Each row is a point. Each copy is the shape, with its points in the same order, turned, moved and blurred by noise. Say if it was mirrored as well.

Shape (7 x 2):
[[-22 -40]
 [-17  86]
 [ 31  28]
 [ 73  -1]
 [  0  -5]
 [-61 -15]
 [  2 -43]]
Copy 1, 7 rows:
[[-20 -29]
 [  0  95]
 [ 41  32]
 [ 82  -5]
 [  7   2]
 [-51  -3]
 [  9 -35]]
Copy 1 is: only turned
Copy 2:
[[  9  45]
 [-51 -63]
 [ 18 -39]
 [ 66 -33]
 [  9   2]
 [-41  43]
 [ 30  38]]
Copy 2 is: mirrored
Copy 3:
[[-48  40]
 [-15 -88]
 [ 14 -18]
 [ 54  14]
 [-18   8]
 [-92   8]
 [-31  42]]
Copy 3 is: mirrored
Copy 4, 7 rows:
[[-58 -25]
 [ -3  89]
 [ 19  19]
 [ 47 -26]
 [-22  -1]
 [-83  13]
 [-37 -35]]
Copy 4 is: only turned

Shape (9 x 3):
[[-34  -2 -24]
 [-23 -19 -14]
 [ 67 -68  19]
 [ 33 -73 -18]
 [ 10  32 -49]
 [ 31  39 -17]
 [ -4 -15 -73]
 [-48 -28 -47]
 [ 72 -37  29]]
Copy 1 (9 x 3):
[[-13  19  38]
 [-16  -3  25]
 [ 12 -79 -44]
 [ 16 -71   6]
 [ 40  38  17]
 [ 32  37 -21]
 [ 38   0  53]
 [-10  -3  70]
 [ 14 -51 -64]]
Copy 1 is: mirrored
Copy 2 (9 x 3):
[[-42   0 -11]
 [-22 -20   0]
 [ 55 -89  15]
 [ 26 -77 -22]
 [ 16  25 -31]
 [ 40  30   9]
 [ -6  -5 -67]
 [-59 -19 -39]
 [ 66 -66  32]]
Copy 2 is: only turned
Copy 3 (9 x 3):
[[ -9 -50  11]
 [ -7 -45 -11]
 [ 42  -6 -95]
 [ 36 -48 -76]
 [ 46 -32  40]
 [ 46   3  20]
 [ 39 -77  10]
 [-10 -83   2]
 [ 46  19 -70]]
Copy 3 is: mirrored

Shape:
[[ 19   0 -32  23 -19  74]
 [  9  28  -6 -15  18 -11]
 [ 43 -81  27 -45  12 -21]
 [-24 -72  -7 -28  -7 -17]
 [-27  18  26 -37  16  71]
 [ 11  -8  17  15  15 -28]
 [ 11 -28 -29  -5  51   7]
 [ -2  22  26   8 -26  71]
 [  4   6 -23   4   7  41]
 [  4  44   9 -21 -15 -14]]
Copy 1:
[[-11   0 -14   5 -30  72]
 [  1  16   2  -3  20 -24]
 [ 74 -80  -4  -7  -2 -36]
 [ -2 -84  -1 -17 -10 -37]
 [  6   1  76 -35 -20  29]
 [  4 -19  -5  29  13 -28]
 [  3 -38  -4 -12  44   3]
 [-16   9  45  10 -50  38]
 [-15  -3   7 -11   2  27]
 [ -3  33  -2  -3 -18 -37]]
Copy 1 is: only turned
Copy 2:
[[ 53  12 -59  12   2  77]
 [ 33  20 -29 -15   5 -23]
 [ 38 -95  -8   1  56 -20]
 [-26 -55 -27  -3  58   6]
 [ 44  29  -2 -47  48  47]
 [ 17  -6  -2  22  10 -25]
 [ 38  -2 -48  30  58 -13]
 [ 44  22   4 -19   1  69]
 [ 35  14 -41   0  20  33]
 [ 20  15 -18 -34 -24 -13]]
Copy 2 is: only turned

Shape:
[[-15  -5  16  39   1  37 -17  40]
 [ 26  23  40  16  15 -10 -11 -41]
 [ 14  50  -5   2  39 -37 -27  -5]
 [ 16  52 -36 -35  23  23  52  56]
 [-52 -13  -3  40 -11  -5  43  -4]
 [-26  10 -37 -45 -16  46   8 -20]
 [-18  -3 -32 -31  35  27  16 -20]
 [-24 -39  51  14 -20 -12 -33 -20]
 [ 17 -41   2 -23  -1 -20  26  -5]
 [ -7  32 -34  46  19 -30  43 -42]
 [  2  48  60  35  45 -15  22  40]]
Copy 1, 11 rows:
[[-37 -13  32  26  53   2 -29  19]
 [ 29 -11  35   8 -30 -17 -33 -14]
 [ 37  18   3  14  -3 -54 -10   7]
 [ 12  83  12 -22  18  18  27  61]
 [-56  -1  28   6  11  -1  30 -39]
 [-30  15 -14 -76  18  10 -11   4]
 [ 14  12   4 -55  34   2   8  -8]
 [-32 -72  40   1   1 -28 -25 -11]
 [ -1 -36  25 -26 -11   6  35  25]
 [ 11  32  -5  19 -21   1  34 -54]
 [ 15  40  86  48   4 -21  -9  18]]
Copy 1 is: only turned
Copy 2 (11 x 8):
[[-67 -15  30   0  35 -12  -5   3]
 [ 18  26  10  -8  -7 -22 -33 -27]
 [ 10  42 -24 -21  19 -61  -3  12]
 [ -2  17  29 -36   6 -37  95  46]
 [  1   2  26  41  52  36   7  31]
 [ -7  10   7 -49  -9  61  36  28]
 [ 10  17   9 -52  33  27  29   7]
 [ -4 -43  -5   4   7   6 -55  -4]
 [ 36 -48 -12  -4   1   2  21  -9]
 [ 26  64  -1  38  46  11  19   0]
 [ -7  10  57   9  41 -88 -14  15]]
Copy 2 is: mirrored

Shape (15 x 11):
[[ 11  16 -55  47  13   7 -18 -31 -44  24 -23]
 [-30 -19   3  22  24 -25 -16  16   4 -10   0]
 [  0  -7  -6 -10  46  29  -1 -13 -71 -20 -17]
 [  9 -61   1 -29 -39 -16 -71   4 -24  -8 -31]
 [  3  19  34  -2  19  -2   0  21  -9  59 -30]
 [  9  11  -3  11  46  -8 -25   4 -13 -19   8]
 [-40   6 -25 -36  -5 -12 -44  18  34  32 -31]
 [ 61 -24 -53 -10  37 -46 -25   1 -43  34  -5]
 [ 12  74 -58 -18 -34 -13  41  31   8  16 -15]
 [ 12 -27 -17  12  18 -26  -4  -5   3 -19  13]
 [ 60 -12  50  45  41  -9 -42 -18   9  -2  44]
 [ 29  12   2  29  41 -15  18  53  -4   8  57]
 [ 51   3 -14  33  26  37  17  50 -19  -9 -18]
 [ -6 -44  34  13 -16  40 -10 -15  52 -39 -31]
 [ 31 -11 -44 -25 -23  52  21  43 -34  21   3]]
Copy 1, 15 rows:
[[ 23  12 -42   7  -1  36 -52 -20 -20   6  34]
 [ -8 -11  10  25  51  -4  -2 -14 -26   1 -13]
 [ 10   7 -20 -45  10 -24 -12 -55 -24 -30  21]
 [  5 -88  20  10  27 -35 -23 -40  26  40  32]
 [ 56  -3  30  -7  39  25  31  -2 -16  -9  30]
 [-25  13   3 -11  35  -2 -13  -3 -14 -18  23]
 [ 29 -31  32 -22  52   5 -12  21 -11  67  -8]
 [ 17  10 -29  16  41 -33 -26 -16 -14  33  95]
 [ 65  11  -4  -9 -16 -22 -29  89 -23  17  12]
 [-21   2 -13  28  23 -25   1  -8  -9  13   9]
 [-59  15  20  38  27  24  26 -18  27 -27  61]
 [  1  59  19  38  48 -26   1  21   0 -35  20]
 [ 33  14 -43 -10  36 -15  -5  14  30 -53  20]
 [-22 -53  -9  -1   7  10  47  -9  47   6 -45]
 [ 74  20 -18 -17   4 -45 -22   0  50   4  13]]
Copy 1 is: mirrored
Copy 2:
[[ 74   1 -24  17  -3   2  20  19   8  34 -49]
 [ -4  -2   0  13 -11   0 -36  -2  47   4 -16]
 [ 13   4 -18  -1  17 -27 -14 -38 -33  27 -61]
 [ 17 -85  -7 -52  22  24 -37  -9  12  20  -1]
 [ -3 -24  37  -7 -10 -58  26  16  33  19 -27]
 [  6  32  11 -10   1  -3 -26   2  14  26 -37]
 [  9 -44  19 -42 -62  10   5   9  34 -20 -15]
 [ 36  11 -31 -58  58   3  21  27  30   6 -49]
 [ 13  13 -25 -18 -55 -29  40  74 -29 -22  13]
 [ 13  17  -8  -4  20  14 -24  -2  25  -3   0]
 [ 14  41  59  -4  51   1 -29   1  40  71   5]
 [-47  59  -1   6  16 -11  12  28  35  33  -4]
 [-21  10  15  31  33   1  17  36 -34  21 -37]
 [ 10 -44  61  37   2  20 -41 -32  -8 -13  31]
 [-22 -21 -29  -9  10   9  66   6 -45  16  -6]]
Copy 2 is: only turned
Copy 3:
[[-27 -26   2 -15  23  70 -42 -30   2   6 -36]
 [ -2 -14 -11  42  -6 -15  -3 -20  -5  17 -24]
 [-60  -4   4   4  50  17  14   0  23 -24  -9]
 [-20 -54 -33  20 -61   5  -9  28  35 -50 -22]
 [-27   3  -1  -3   2  -4 -39  52 -25  35 -10]
 [-23   3 -19   1  16 -17 -15 -34   7   4 -11]
 [  9  26 -31  15 -47   6 -22  33   9  12 -69]
 [-33 -53 -67 -53   1  30   1  -9  16  25 -16]
 [ 28  64  -1 -41 -31  70  -1  10 -19  32   7]
 [ 13 -29 -16   6   0  -3   5 -28  23  13  -7]
 [-17 -48  -2 -14   9 -65 -65 -43  25  17  26]
 [-25   7 -12  -3  -4 -19  -7 -39   5  75  40]
 [-27  12 -26  17  27  38 -31  -5  18  22  57]
 [ 46 -10  16  66   4 -19 -41  19  49 -31   5]
 [-37  19  -5  -6 -21  66   1  31  59  27  30]]
Copy 3 is: only turned
